Each point is reached from the start by the listed moves, each made 0, 1 or 2 times, or once backwards (-1), plus a little noise. Is the number of moves made odd or even? Then give how often each move was made.
(in the rows, 128 means zero)

Moves:
(1): [170 157 130]
(2): [133 147 120]
Start: [132 132 123]
Points:
[ 96 122 115] => even (-1, 1)
[128 112 132] => odd (0, -1)
[138 150 116] => odd (0, 1)
[226 228 110] => even (2, 2)

Moves:
(1): [134 133 148 125 126 141]
(2): [132 128 133 119 124 108]
(3): [133 105 142 132 115 112]
(4): [116 143 141  90 151 160]
(5): [116 140 168 135 128 104]
(6): [135 121 128 131 136 130]
Start: [132 124 136 144 112 132]
Points:
[162 145 130 110 111 158] => even (2, 2, -1, 0, -1, 0)
[134  77 209 209  74   7] => odd (-1, 0, 2, -1, 2, 1)
[128  93 209 108 106  55] => even (-1, 2, 2, 1, 1, 1)
[134  94  99 119 134 177] => even (-1, -1, 1, 1, -1, 1)

Moves:
(1): [148 100 147 134 114  91 104 115 121 151 134 136]
(2): [123 137 125 136 136 138 124 144 143 147 168 125]
(3): [115 141 133 144 144 108 151 148  76 149 105 108]
(4): [147 116 103 128 166 123 132 129 150 132 112 112]
(5): [119 114 116 145 134 146 144 130 129 126 123 138]
(6): [151 142 124 122 145 136 135 120 141 136 126 140]
(7): [120 137 102 131 131 110 123 133 147 134 112 129]
(8): [119 135 130 145 131 141 112 123 120 138 124 123]
(9): [126 123 146 123 117 143 142 157 144 135 134 134]
Start: [124 114 124 139 126 120 126 118 135 121 114 128]
Points:
[170 139 149 133 164 125 172 101  76 132  63 136] => odd (0, -1, 1, 0, 0, 2, -1, 0, 0)
[ 78 127 168 162 146 174 249 211  38 125  43 105] => even (-1, -1, 2, 0, 1, 0, -1, 0, 2)
[125 106 105 179 124  69  56  55 100 143  50 125] => even (1, -1, 0, 0, 0, 0, 1, 2, -1)

Moves:
(1): [128 122 116 137 128 136 126 141 103 129 152 156 136 124 127 134 121]
(2): [132 127 129 138 124 129 126 118 126 110 127 119 127 121 104 153 139]
(3): [122 116 135 125 147 130 139 124 147 134 124 132 127 141 119 122 125]
(4): [139 152 142 125 105 136 119 147 121 128 131 148 149 109 121 140 132]
(5): [159 141 151 129 154 127 146 151 141 128 131 110 129 120 130 133 130]
(6): [129 143 113 127 117 120 137 116 124 134 123 137 121 138 110 128 101]
(7): [124  99 130 117 101 172 113 129 121  87 125 141 146 137 121 139 118]
(8): [124 128 125 128 136 119 127 116 142 112 130 140 117 108 130 129 119]
(9): [128 124 123 118 148 115 132 126 133 134 132 138 124 133 132 143 133]
(10): [131 150 143 132 122 127 120 135 136 153 141 115 129 108 124 137 114]
(11): [111 118 125 133 139 130 133 128 136 111 104 123 143 133 141 143 124]
(12): [122 152 106 114 139 123 118 112 121 142 134 113 134 111 128 105 128]
(13): [135 114 110 131 128 141 135 129 125 134 128 120 114 118 116 127 136]
(14): [127 139 144 108 138 100 119 157 139 135 139 105 123  97 108 123 113]
Start: [130 128 140 126 129 118 106 125 129 140 117 141 140 133 134 121 103]
Points:
[104 122  15 134  59 164  85   7  79  69 110 187 125 130  66 178  82] => even (0, 2, -1, 0, -1, 2, 1, 1, 1, 0, 0, 1, 1, -1)
[129 105  45 140 152 128 158  46 132 120  84 190  99 155 102 196  87] => even (0, 1, 0, 0, 0, 2, 0, 1, 2, 0, 1, 0, 2, -1)
[ 88 168  55 137 189  70 152  13 172 156  39  28 108 130  70 102  81] => even (-1, 2, 1, -1, 0, 2, -1, 0, -1, 0, 2, 2, 1, 0)
[157 111 199 134 237 125 182 124 206  73  27 130 200 220 134 228 172] => even (-1, 2, 2, 1, 2, 0, 0, -1, 2, -1, 2, 0, -1, -1)

Moves:
(1): [126 120 126 134 129 132 138 142 131 133 132 124 136 127 130 125 121 122
 139 133]
(2): [109 139 135 130 124 130 136 128 126 134 140 119 141 124 115 127 121 137
 133 127]
(3): [109 133 120 113 106 119 139 144 133 128 132 131 124 144 147 104 124 133
 138 119]
(4): [132 134 122 132 130 142 132 120 119 109 132 142 124 127 132 131 128 125
 131 118]
(5): [127 127 132 106 130 135 108 129 140 134 123 127 132 137 142 130 141 146
 125 107]
(6): [140 120 125 121 112 118 128 132 127 112 124 145 128 129 150 127 132 117
 130 135]
(7): [118 133 136 132 125 119 112 121 129 131 127 125 129 151 126 143 128 114
 134 139]
(8): [130 119 117 119 114 122 125 121 132 128 136 122 130 141 126 131 128 123
 128 116]
(9): [134 122 132 140 133 124 132 121 119 136 129 132 124 124 127 135 114 127
 133 137]
(10): [132 128 134 131 124 117 125 119 127 122 131 105 132 126 124 138 126 115
 133 123]
(11): [122 129 129 123 131 125 128 138 135 126 127 129 124 128 137 138 131 133
 125 120]
(12): [125 145 134 155 131 130 136 144 128 140 111 128 137 124 118 121 143 144
 141 145]
(13): [123 124 127 141 119 130 141 118 119 119 139 118 126 138 137 124 123 128
 123 133]
(14): [128 134 142 127 131 124 129 127 130 131 128 135 131 138 119 124 135 132
 130 130]
(15): [134 123 138 143 153 121 122 134 135 140 124 154 137 136 136 121 123 139
 120 131]
(16): [128 130 126 122 123 128 128 140 112 132 135 121 136 125 112 110 136 136
 125 118]
(17): [120 130 134 131 119 124 138 114 112 132 125 134 131 136 134 123 127 125
 124 129]
(18): [149 142 125 128 119 126 123 126 139 130 127 131 123 128 130 136 136 119
 120 127]
(19): [126 133 133 131 129 120 118 104 114 132 141 139 119 127 123 124 142 120
 127 126]
(20): [119 134 124 137 145 117 137 120 116 141 133 135 140 147 144 117 122 137
 133 132]
Start: [130 137 134 130 115 137 137 128 124 121 123 116 116 128 127 132 127 137
 134 137]
Points:
[ 15 165 121  50   9 177 139 115 127  61 115 114 101 218 211 131 127 157
 148  82] => odd (-1, 1, 2, 2, 2, 0, 2, 0, -1, -1, 0, 0, 1, -1, -1, -1, 2, -1, -1, -1)
[ 65 133 169 130  90  28  97  63  51 171 166 132 120 249 129  85 139 119
 136  80] => even (-1, -1, 2, 0, 0, -1, 2, 2, 1, 2, 1, 0, 0, 0, 2, 2, 2, -1, 2, 0)
[141 176 124 210  89 120 208  47  65 134 131 151 144 172 162 120 165 131
 161 167] => odd (1, 0, -1, 1, 0, 1, -1, 2, 0, 0, 0, 2, 1, 1, -1, -1, 2, 1, 1, 2)
